Each row is a point. The last column is the point's height on a tilted bowl or saddle (a function of degree 2), plus a little noise. Along how many of its main directions does it bend up, bend down or stay straight?
In the rows, zero is written as 128.

Points, 10 rows:
[[109 102 106]
 [127 146 115]
 [106 129 108]
 [116  70 134]
 [162 162 165]
 [ 88 181 191]
 [113 144 114]
 [122 163 137]
 [113 142 112]
 [106 110 102]]
Directions: 2 up, 0 down, 0 straight

Points, 18 rows:
[[150 164 154 112]
 [176 150  62  62]
 [124 157 151 113]
 [135 149 126 142]
 [157 141 123 142]
 [149 137 132 144]
 [112 150  99 138]
 [137 169 148 113]
 [141 197 138  96]
 [156 110 139 149]
 [173  91  85 100]
 [126  90 179  82]
 [125 152 119 142]
 [140 111 151 137]
 [ 76 149 141  81]
 [123 154 139 128]
 [149 119 140 146]
 [ 89 151 138 102]]
Directions: 0 up, 2 down, 1 straight

Points, 24 rows:
[[177 143 109  88 124]
 [ 83 138 158 147 138]
 [137 135 144 116 120]
 [118 172 132 105  99]
 [118 126 141 152 146]
 [149 172 122 115  99]
 [167 156 124 130  99]
 [148 171 123 102 107]
 [136 127 161 126 119]
 [154 179 137 156  72]
 [121 140 152 135 124]
 [103 150 135 104 111]
 [115 129 141 110 124]
 [148 172 163 153  79]
 [103 161 145 167 127]
 [131 124 115 146 139]
 [112  91 122  99 121]
 [205  93 129  57 115]
 [128 119  75 129 121]
 [104 109 154 125 134]
 [143 145  75  91 114]
 [168 208 122 132  40]
 [164 131 143 126 112]
 [171 121 132 101 117]]
Directions: 1 up, 3 down, 0 straight

Points (63 x 9):
[[125  50 130 143  97 147 178 193 108]
 [104  98 110 114 117  88 105 140 127]
 [176 138 198 142 144 155 157 105 212]
 [ 96 139  93 138 139 119 131 124 123]
 [ 91 111 111 103 130 176 104 198 167]
 [124  99 125 173 146 109 104 104 128]
 [144 133 125 108 148  98 106 118 143]
 [118 149 102  95 138 147 136 122 130]
 [151 109 115  85 122 102 137 111 119]
 [110  81 130 145 133 104 149 176 104]
 [120 122 115 125 128 183 141 139 142]
 [ 92 162  92 102 148  63 161 119 150]
 [168 102 170 151  90 125 124 171 152]
 [172 118 129  90 153 136 109 140 147]
 [101 146 123  99 164 134 133 161 144]
 [114 166 133 182 195 143  98  89 167]
 [ 76 142 156 103 120 153 197  95 156]
 [145 171 104  98 120 179 130 167 156]
 [140 115 113 137 111  94 130 107 125]
 [136 145 131  54 162 175 139 111 154]
 [101 146 134 129 134 163 129 145 157]
 [108  82 137 129 135 139 162 143 116]
 [141 159  74 131 145 157 124 134 118]
 [150 111  83  62 126 116  81 137 143]
 [140 159 184  96  71 123 191 179 160]
 [146 134 154 107 107 172 107 136 174]
 [ 81 141 104 119 146 129  94 116 135]
 [109 146 168  71 131  88 137 191 179]
 [111 122  93 110 100 158 119 155 121]
 [136  83 153 136 146 147  98 145 154]
 [147 143 135 116 110 100 146 141 137]
 [137 150 102 108 100  95  95 118 138]
 [176  80 146 164 162  97 122 146 118]
 [144 158 105 131 169  64 107 169 179]
 [ 96 149 226 144 156  97  93  93 137]
 [134 140 163 111 102 108 111 138 149]
 [104 125 111 125 147 136 117 161 130]
 [142 119 112 115 167 148 114  90 133]
 [126  96 125 116 139 124 146 122 116]
 [125 107 117 141 150 138 136 125 118]
 [172 109 168 153 130 158 151 145 172]
 [145 134 149 128  88 138 159 154 140]
 [125 145 129 134 148 113 138 104 146]
 [116 222  96 169 164 120 122 143 224]
 [ 89 134  91 145 113 118 119 140 122]
 [148 146 135 102 137 144 130 139 155]
 [142 124 133 133 138 115 150 124 132]
 [119 142 131 161 145 151 130 139 154]
 [150 128 128 129  82  90  94 156 136]
 [174 125 134 124 142  97 218 106 133]
 [116 147 100  99 111 144 116  93 134]
 [124 128 111 143 181  85 132 125 120]
 [130 154  88 150 121 128 121 142 128]
 [168  89 121 100 115 163  46 145 191]
 [146 104 130 104 110 104 131 131 122]
 [110 157 124 115  94  80 105  73 146]
 [160  96  68 103 110 169 128 120 105]
 [101  85 144 114 127 177 107  80 163]
 [150  75 117 109 115 162 109 116 151]
 [140 114  88 122 168  89 124 107 111]
 [154 117 140 147 153 125 122 133 140]
 [109 110 161 104 128 103 132 126 127]
 [139 156  62 113 132 119 119 142 112]]
Directions: 3 up, 2 down, 3 straight
